Every row gives one point. Each copy is the shape, with its points in the same order, stretched, turned, moved and blurred by noise. Some copies are also mirrored. Which?

Shape, 9 rows:
[[-0.41  0.17  0.44]
 [ 0.20 -0.23  0.56]
 [-0.88 -0.20 -0.32]
 [ 0.28 -0.52 -0.03]
 [ 0.19  0.31 -0.02]
 [-0.39  0.09 -0.26]
 [ 0.13  0.45  0.56]
 [-0.03  0.55 -0.39]
 [ 0.14 -0.33  0.31]]
Copy 1 (9 x 3):
[[ 0.04  0.58  0.23]
 [-0.07 -0.15  0.51]
 [-0.42  0.52 -0.49]
 [-0.35 -0.37  0.04]
 [ 0.36 -0.13 -0.14]
 [-0.01  0.14 -0.31]
 [ 0.45  0.20  0.39]
 [ 0.49  0.06 -0.55]
 [-0.16 -0.08  0.22]]
Copy 1 is: only turned
Copy 2, 9 rows:
[[-0.49  0.16  0.21]
 [ 0.30  0.14  0.60]
 [-0.95 -0.16 -0.53]
 [ 0.47 -0.38  0.25]
 [ 0.14  0.27 -0.09]
 [-0.38  0.08 -0.41]
 [-0.11  0.62  0.44]
 [-0.13  0.49 -0.62]
 [ 0.23 -0.10  0.41]]
Copy 2 is: only turned
Copy 3:
[[-0.62 -0.34  0.01]
 [ 0.08 -0.65  0.52]
 [-0.55  0.78  0.01]
 [ 0.55 -0.04  0.47]
 [ 0.21 -0.40 -0.40]
 [-0.16  0.29 -0.29]
 [-0.20 -0.94 -0.20]
 [ 0.12 -0.07 -0.84]
 [ 0.19 -0.33  0.46]]
Copy 3 is: mirrored
Copy 4, 9 rows:
[[-0.45 -0.21  0.34]
 [ 0.31 -0.35  0.68]
 [-0.46 -0.58 -0.37]
 [ 0.70 -0.37  0.30]
 [ 0.21  0.34  0.17]
 [-0.17  0.01 -0.21]
 [-0.13  0.34  0.63]
 [-0.09  0.63 -0.30]
 [ 0.35 -0.39  0.47]]
Copy 4 is: only turned

Shape, 8 rows:
[[ 0.35  0.21  0.30 -0.46]
 [-0.47 -0.20  0.42 -0.67]
 [ 0.35  0.35  0.37  0.41]
 [ 0.22 -0.03  0.01  0.57]
 [ 0.37  0.29 -0.50 -0.13]
 [-0.43  0.30  0.01  0.25]
 [-0.08 -0.21  0.00  0.20]
 [ 0.36 -0.63  0.60 -0.67]]
Copy 1 (8 x 4):
[[ 0.66  0.32  0.15 -0.14]
 [ 0.47 -0.23  0.95 -0.17]
 [ 0.43 -0.01 -0.68 -0.15]
 [ 0.10  0.00 -0.53  0.27]
 [-0.14  0.66 -0.10  0.22]
 [-0.30 -0.23 -0.16 -0.24]
 [ 0.01 -0.09  0.00  0.25]
 [ 1.17  0.04  0.78  0.28]]
Copy 1 is: mirrored
Copy 2:
[[ 0.24 -0.11  0.32 -0.69]
 [-0.28 -0.78  0.22 -0.33]
 [ 0.72  0.34  0.33 -0.09]
 [ 0.38  0.47  0.03  0.10]
 [ 0.30  0.37 -0.51 -0.56]
 [ 0.46  0.00 -0.34  0.29]
 [-0.05  0.10 -0.07  0.04]
 [-0.73 -0.17  0.77 -0.76]]
Copy 2 is: mirrored
Copy 3:
[[ 0.17 -0.48 -0.29 -0.09]
 [-0.09 -0.72  0.43  0.01]
 [ 0.27  0.23 -0.35  0.20]
 [ 0.12  0.42 -0.13 -0.13]
 [-0.40 -0.09 -0.48 -0.52]
 [-0.42  0.03  0.08  0.10]
 [-0.05  0.08  0.12 -0.23]
 [ 0.64 -0.63  0.20 -0.33]]
Copy 3 is: mirrored

Shape:
[[-0.05 -0.35 -0.35 -0.14]
 [-0.43 -0.04 -0.11 -0.15]
 [-0.18 -0.05 -0.10  0.43]
 [-0.37  0.32 -0.22 -0.25]
 [ 0.77  0.45  0.93 -0.42]
 [ 0.66  0.54  0.32 -0.47]
 [-0.15 -0.39 -0.54  0.08]
 [-0.03  0.34 -0.22  0.31]]
Copy 1:
[[-0.53 -0.03 -0.14 -0.14]
 [-0.48 -0.26 -0.05  0.34]
 [-0.18  0.23 -0.08  0.21]
 [-0.51 -0.33  0.17  0.34]
 [ 0.97 -1.01  0.15 -0.39]
 [ 0.44 -0.71  0.39 -0.41]
 [-0.69  0.22 -0.15 -0.13]
 [-0.18  0.20  0.20  0.19]]
Copy 1 is: only turned
Copy 2, 8 rows:
[[ 0.07 -0.34  0.07  0.26]
 [-0.25 -0.37 -0.01 -0.07]
 [ 0.14  0.00 -0.01 -0.11]
 [-0.33 -0.56 -0.36 -0.05]
 [-0.15  0.07 -0.60  1.20]
 [-0.11 -0.48 -0.80  0.89]
 [ 0.16 -0.35  0.29 -0.10]
 [ 0.19 -0.26 -0.34 -0.14]]
Copy 2 is: mirrored
Copy 3:
[[-0.51  0.14  0.23  0.13]
 [-0.07  0.13 -0.18  0.25]
 [-0.04  0.39  0.14  0.19]
 [-0.11  0.17 -0.34 -0.10]
 [ 0.33 -0.81  0.29 -0.11]
 [-0.02 -0.56  0.16 -0.49]
 [-0.50  0.30  0.24  0.10]
 [ 0.06  0.39  0.06 -0.24]]
Copy 3 is: mirrored
Copy 4:
[[-0.26 -0.43  0.22  0.34]
 [-0.61  0.03 -0.03  0.13]
 [ 0.15  0.15  0.29  0.15]
 [-0.52  0.23 -0.41  0.17]
 [ 0.51  0.27 -1.14 -0.71]
 [ 0.38  0.27 -1.17 -0.06]
 [-0.32 -0.32  0.41  0.43]
 [ 0.35  0.46  0.00  0.28]]
Copy 4 is: only turned
